Each row is a point. To make a cloud, some directions were put in groups of two or more. Within a group, all points are equally far from the middle, so they leave a hole (a ring in 2 directions, a hollow ball in 3). The other directions are filled evenly. Then the cloud was stretched, turned, moved and blurred a little. Count the holes, and give their numbers of directions, smallest first.

Cloud (21 x 3):
|  47.2 |   3.8 |   1.7 |
|  36.2 |  17.3 |   1.5 |
|  17.2 | -17.7 |  27.3 |
|  28.7 |  -9.0 |  27.9 |
| -10.8 | -18.2 |   3.6 |
| -15.7 | -13.1 | -13.6 |
| -18.5 |  12.4 |  20.6 |
|  13.8 |  11.8 |  26.5 |
| -20.0 |  14.7 |  20.7 |
|  12.0 |  -5.5 |  27.5 |
|  17.0 |  35.4 | -18.7 |
| -16.8 |   6.9 |  19.2 |
|  12.0 |  35.4 |  17.8 |
| -22.2 |  -5.9 |  -2.4 |
|  -9.3 |  -0.6 |  20.8 |
|  17.0 | -25.2 | -32.8 |
|  32.7 |  21.3 |   3.2 |
|   9.3 | -31.0 |  18.4 |
|   3.5 |  35.0 |  22.8 |
|  -2.8 | -30.4 |  -6.8 |
| -17.6 |  11.4 | -32.9 |
Holes: 1 (2)

Cloud (54 x 6):
| -32.6 |  26.1 | -17.3 |   6.5 | -13.5 | -12.0 |
| -13.5 | -29.6 |  -5.1 | -14.6 |   2.3 |  24.4 |
| -35.0 |  -0.1 | -29.0 |  13.8 |  21.9 |  28.4 |
| -41.9 |  18.4 |  19.7 |  36.3 |  12.9 |  20.3 |
|  17.1 |  -8.2 |  16.0 | -14.2 |  24.6 |  -8.4 |
|   1.3 | -23.9 |  -0.6 |  34.5 | -17.1 |  27.9 |
| -45.3 |  -6.4 |  19.2 |   1.4 |   1.4 |  24.0 |
| -25.0 |  24.3 |  -6.7 |   0.1 |   4.9 | -34.5 |
| -42.7 |  14.9 |  15.3 | -17.3 |   3.3 |  17.8 |
| -16.5 |  -0.4 |  -5.3 |  42.0 | -21.7 |  -7.9 |
| -40.6 |  33.5 | -10.0 |  -4.8 |   6.6 |  23.8 |
| -24.8 |  12.2 |  18.3 |   6.6 | -24.3 |   3.5 |
|  27.3 |  15.7 |   3.1 |  -9.2 |  21.1 |  -6.8 |
|   0.9 |   8.3 |   9.8 |  -7.5 |  29.7 |  27.2 |
|   1.6 |  17.9 | -30.8 | -12.9 | -21.1 |  14.6 |
| -26.9 |  -5.3 | -20.1 |  45.2 | -17.4 |   6.7 |
|  31.6 |   5.8 |  -4.5 |  13.5 |  -5.3 |  23.8 |
|  29.0 |  18.6 |  -8.8 |   6.7 | -18.1 | -16.4 |
| -21.5 |   1.9 | -22.4 | -12.4 |  34.4 |   9.7 |
|  -8.4 |  -6.9 | -27.2 |  34.4 |   6.4 | -18.7 |
| -52.1 |  11.8 |   8.3 |   7.6 |  24.3 |   5.9 |
| -12.4 | -27.0 | -32.5 |  -2.3 |  -3.8 |  10.0 |
| -13.8 |  19.6 |  -8.7 | -28.0 |  13.6 | -34.0 |
| -23.8 |  12.2 | -45.1 |  12.4 |   4.2 |  -1.2 |
|   2.9 | -22.2 |  24.5 |  13.4 |   8.0 |  24.0 |
|  26.3 |  -2.8 |  -1.9 |  16.3 | -15.3 | -22.2 |
| -11.6 |  46.5 |  -5.7 |   9.8 | -13.0 |  13.9 |
|  -2.4 |   8.7 |   1.3 |  25.7 |  15.8 | -37.3 |
| -19.4 |  35.8 | -23.6 |  -5.2 | -13.4 |  -3.9 |
|  12.3 |  26.1 |  10.5 |  -5.3 |   1.0 |  34.2 |
|  -4.7 |   8.4 | -18.3 |  -3.6 | -20.2 |  42.8 |
|  11.6 |  22.6 |   9.8 |  20.3 | -28.3 |  -4.2 |
| -22.2 |  -2.8 |   1.1 |  42.2 |  21.4 | -13.9 |
| -23.4 |   0.9 |  13.2 | -34.0 |  13.9 | -21.4 |
| -18.5 |  39.5 |  11.8 |  14.6 | -16.3 |   2.0 |
| -26.2 |   4.9 |  22.4 |   3.8 |  38.8 |   1.9 |
| -10.0 |   9.6 | -13.1 |   3.5 | -35.6 |   2.6 |
|  25.6 |  15.5 |  10.4 |  -0.4 |   8.8 |  24.0 |
|  -8.6 | -25.3 |  24.0 |  28.5 |   4.0 |   4.9 |
| -29.9 |   8.5 | -35.4 | -20.5 |  14.2 |  -2.4 |
|  16.6 |  14.1 |  16.7 |  45.5 |  -7.4 |  -2.5 |
|  12.0 |  -1.9 | -24.1 |  24.4 |   2.9 | -26.3 |
| -14.2 |  13.4 | -35.3 |  38.5 |  10.6 |  10.0 |
|  -1.5 | -14.2 |  -4.2 |  42.7 |  -5.5 |  41.6 |
| -49.2 | -10.6 | -16.7 |  24.8 |  12.4 |  23.7 |
| -20.7 |  32.5 |   7.9 |  47.8 |   5.2 |   3.0 |
|  -0.9 |  -2.7 |  21.6 |  22.4 | -27.3 |   5.0 |
|   0.3 |   4.1 |  42.4 |  18.1 |   3.4 |  -7.4 |
|  -5.6 | -29.3 | -22.1 |  21.3 |  -9.4 |  25.8 |
|   9.4 |   9.5 |  -8.8 |  27.9 | -14.0 | -30.0 |
| -29.5 |  -9.1 |  17.5 |   0.2 | -13.3 |  -8.0 |
| -23.8 |  -7.2 | -37.0 |  24.1 |  -7.3 |  -7.4 |
| -25.4 |  16.1 |  -4.0 |  -1.9 | -25.1 |  -9.8 |
| -14.1 |  45.0 |  -4.8 | -10.3 |  -5.2 |  -8.6 |
Holes: 1 (6)

Cloud (87 x 8):
|  10.1 | -37.1 | -21.8 | -21.7 |  18.2 | -16.4 |  32.2 | -14.3 |
| -31.7 |  -8.1 |   1.6 | -12.1 |  19.7 |  19.6 |  -5.8 |  37.6 |
|  27.2 | -41.9 |   4.9 |   1.9 |  24.2 |   6.0 |  -4.6 | -14.7 |
| -32.3 |   3.3 |  -8.8 |  13.6 |   9.3 | -17.3 |  20.8 |  -5.6 |
| -15.7 |   1.5 |  -7.1 | -23.0 |   3.0 | -23.6 |   4.4 | -10.3 |
|  -7.0 |   8.7 |  -0.3 | -34.3 |  22.7 |  12.9 |   4.0 |  28.2 |
| -42.4 |  -0.7 |  12.8 |  -8.1 |  25.3 |   6.9 |  12.9 |  11.3 |
|  -8.0 |   3.9 |  14.1 | -23.5 |  21.9 |  29.3 | -11.0 |  29.3 |
|  -0.5 |  -1.7 |  11.5 | -20.2 |  10.1 |  -6.9 |  47.1 |  14.4 |
|  16.0 | -10.0 |   6.2 | -22.4 |  -3.0 |  -9.1 |  42.3 |  27.7 |
|   7.3 |   5.5 |  14.6 |   2.5 |  10.1 | -29.7 | -17.7 |   0.9 |
|   9.9 | -29.7 |   4.4 |  -7.8 |  -7.8 | -23.8 |  31.2 |  26.9 |
|   9.8 | -18.2 | -35.2 |  -7.6 |  34.1 | -35.4 |  21.0 |   8.6 |
| -11.8 |   7.8 |  21.4 |  12.8 |  21.2 |  37.7 |   0.4 |  12.1 |
|  -1.6 | -47.5 |   9.5 |  25.2 |  35.2 | -30.0 |  -1.5 |  -4.6 |
|  -4.5 |   5.9 |   7.6 | -16.8 |  34.7 | -21.3 | -15.2 |  24.3 |
|   0.3 | -16.3 | -25.7 |  37.7 |  -1.7 |  -6.2 |  13.9 | -15.7 |
|  12.6 | -17.3 |  26.8 |   1.8 |  17.5 | -31.8 |  -3.7 |  27.2 |
|  27.3 | -35.4 | -10.7 | -19.2 |  19.7 | -45.7 |  16.2 |  -0.7 |
| -18.1 |   5.5 |  -3.3 |  -2.1 |  -0.6 | -21.4 |  -2.1 |  31.9 |
| -39.2 |  -3.3 |  28.2 |  11.3 |  19.6 |  -6.9 |   3.9 |   6.2 |
|   4.5 |  11.4 |   9.0 |   0.7 | -25.5 |  18.5 |   1.3 |  13.5 |
| -29.1 |   6.2 |  -7.5 |  11.4 |  22.4 | -10.3 |  17.3 |  21.9 |
|   4.7 | -49.2 |   0.0 | -10.5 |  30.3 |   9.1 |  -2.3 |  -8.1 |
|   5.9 | -14.7 |  27.5 |  -4.2 |  -6.0 |  22.9 |  14.7 |  41.7 |
|  -3.3 |  -0.5 |  13.0 | -20.1 | -13.9 |  13.6 | -22.3 |  17.8 |
| -17.8 |  -0.4 | -13.2 |   0.4 | -14.5 |  21.2 |  12.5 | -16.7 |
|  34.0 | -29.2 |  -1.2 |  12.1 |  17.4 | -44.5 |   4.3 |   9.8 |
|  28.5 | -18.8 | -24.5 |  27.4 |  21.3 | -25.6 |  29.3 |  13.8 |
|  32.8 | -30.3 | -13.7 |   9.2 |  15.3 |  -3.5 |  27.2 | -38.1 |
| -21.7 |   5.3 |  21.7 |   7.3 |  16.2 |  -7.6 |  29.0 |  26.4 |
| -16.6 |  12.7 |   9.5 |  21.8 |   5.1 | -12.2 |   5.6 |  24.9 |
|  -6.1 | -30.4 | -10.8 |  42.6 |  26.6 |   8.7 |  10.4 |  -9.7 |
|  26.8 | -24.2 | -15.6 |  26.1 |  44.4 | -12.5 |  16.8 |  15.5 |
|   1.7 |  -0.2 |  17.8 | -26.2 |  20.2 |   7.4 |  28.5 |  40.0 |
|  23.9 |   9.2 |   9.8 |  -2.9 |   8.2 |   1.5 |  -3.8 | -20.8 |
|  30.9 | -21.7 | -33.8 | -13.6 |  16.4 |   4.1 |  13.8 |   3.2 |
|  21.6 | -27.6 | -27.5 | -16.1 |   7.7 |  -0.1 |  38.2 |   4.0 |
| -15.3 | -21.4 | -27.1 |   8.8 |   9.8 | -34.1 |  19.9 | -16.8 |
|  13.5 | -31.6 |   6.8 | -15.4 |  23.4 | -37.9 |  25.2 | -21.7 |
|   0.5 | -16.8 | -23.7 |  26.8 | -11.7 |   7.0 |   8.6 | -12.5 |
|  30.9 | -18.6 |  15.8 |   9.7 |  39.2 |  -1.5 |   9.5 | -17.9 |
| -17.3 |   6.5 |  21.4 |  -7.2 |  11.7 |  39.8 |  17.8 |  27.3 |
|   6.2 |  13.0 | -10.9 |   2.0 |   3.0 |  24.2 |  -4.7 |  30.0 |
|  21.6 | -26.7 |  -6.6 | -13.2 |  21.5 |  12.4 |  43.4 |  -5.8 |
| -26.3 |  -7.5 |   7.5 |  25.5 |  27.4 |  -8.2 | -19.6 | -22.8 |
|   7.2 |  -1.6 |  18.1 | -17.7 |  42.2 | -18.8 |  19.7 |  18.1 |
|   0.9 |  -1.4 | -14.7 |  21.2 |  26.9 |  18.4 |  -8.6 |  21.2 |
|   1.1 |  12.6 |  -6.1 |   7.0 |  30.6 | -10.3 |   3.9 | -33.3 |
|  13.4 | -24.4 |  -8.0 |  38.6 |  19.6 | -17.0 |  36.6 |  10.1 |
|  31.8 |  -0.1 |   2.9 |  13.3 |   5.9 | -25.1 |  34.6 | -20.0 |
| -17.0 | -41.9 | -11.8 |   5.9 |  37.4 | -32.7 |  -1.6 | -30.2 |
|   8.3 | -32.7 |  16.4 |  11.4 |  49.1 | -26.7 |  17.6 | -17.1 |
|   5.2 | -16.4 |  16.1 |  -3.3 |   4.5 |  21.5 |  41.6 | -17.0 |
|  27.0 |  -9.2 |  14.8 |  16.6 |  46.7 |  -7.2 |  20.5 |   9.7 |
| -20.5 | -18.4 |  28.2 |   7.1 |  14.6 | -10.7 |  35.2 |   9.6 |
| -19.2 | -25.3 | -21.4 |  -7.2 |  25.6 |   4.5 |  28.1 |  17.4 |
| -31.2 |   7.5 |   3.8 |  -9.6 |  -3.4 |   1.7 |  25.7 |  21.4 |
|  10.8 | -36.6 | -23.0 | -14.5 |  33.0 | -39.4 |  22.5 | -19.7 |
|   0.1 | -28.1 | -23.5 |   6.2 |  52.1 | -32.6 |   7.1 | -28.6 |
|   8.4 |  -0.3 |  15.0 | -26.6 |  -8.3 | -15.5 |  14.8 |  34.0 |
| -18.0 |  12.9 |   4.7 |  29.0 |   6.1 |   2.5 |  19.6 | -24.3 |
|  18.7 |  -7.8 |   3.1 |   5.7 |  25.6 | -31.3 |  47.2 | -15.5 |
| -29.2 | -14.6 |  40.0 |  -7.1 |  17.2 |  -0.4 |  -2.4 |  21.0 |
|  -0.1 |   8.7 |  10.7 | -16.6 |  41.1 | -20.4 |  -3.6 |  15.9 |
|   8.1 |  -8.0 | -34.1 |  31.6 |  16.5 | -16.1 |  27.9 |  -2.9 |
|   3.2 | -43.9 |  -6.5 |  29.4 |  18.6 | -36.4 |  -7.3 | -22.0 |
|   9.8 | -24.2 | -30.5 |   0.3 |  28.7 | -33.7 |  37.2 |  10.1 |
| -19.0 | -20.3 |  34.2 | -17.8 |   2.9 |   9.0 |   6.6 | -10.5 |
| -22.6 | -20.3 | -14.0 |  -6.2 |  31.0 |  -3.6 |   5.0 |  35.6 |
| -24.2 |  -1.5 |  20.4 | -11.5 | -11.8 |   5.2 |  33.2 |   9.2 |
|  17.8 | -34.8 |  -5.2 | -11.8 |  -1.6 | -30.1 |  21.0 |  27.5 |
| -28.3 | -17.7 | -13.1 |  21.3 |  44.5 | -13.1 |   9.5 |   1.1 |
|  40.5 | -18.6 | -23.0 |  13.9 |  36.7 |  -4.8 |  36.5 | -10.5 |
| -39.2 | -10.5 |  -0.4 |   9.7 |  18.4 |  -7.8 |  -1.0 |  27.1 |
| -16.6 |  -3.1 |  -9.3 |  33.6 |  -2.1 | -11.4 |  -5.0 | -18.1 |
|  15.3 |  -8.1 | -34.2 |  21.4 |  17.6 |  11.1 |  26.5 |   7.3 |
|  14.0 | -15.3 |  12.1 | -33.6 |  26.4 | -13.2 |  29.1 |   1.4 |
|  30.8 | -28.4 | -26.7 |   8.2 |  22.1 | -11.4 |  -6.0 | -29.7 |
|  26.1 | -21.9 | -11.3 |  33.1 |  18.2 | -19.5 |  27.9 |  19.6 |
|  17.8 | -41.8 |   3.2 |  16.6 |   1.5 |   1.9 |   6.4 | -29.6 |
|  23.6 |  12.3 |   5.5 | -18.8 | -11.4 |  15.5 |  25.1 |  15.7 |
|   6.3 |  12.5 | -15.4 |  19.4 |  21.9 |  -1.1 |  -5.6 |  23.1 |
|  -9.5 |  13.4 |  -0.7 |  -2.7 |  -2.7 | -26.0 |  11.8 |  17.4 |
| -21.8 | -29.1 | -16.4 | -17.7 |  33.3 |   5.3 |   7.5 | -13.4 |
| -20.3 |   8.3 |   9.7 | -16.6 |  -0.9 |   9.6 |  11.4 |  46.7 |
| -27.4 | -16.9 |  -3.1 |   7.3 |  39.1 | -13.8 | -14.8 |  23.9 |
Holes: 3 (2, 2, 4)
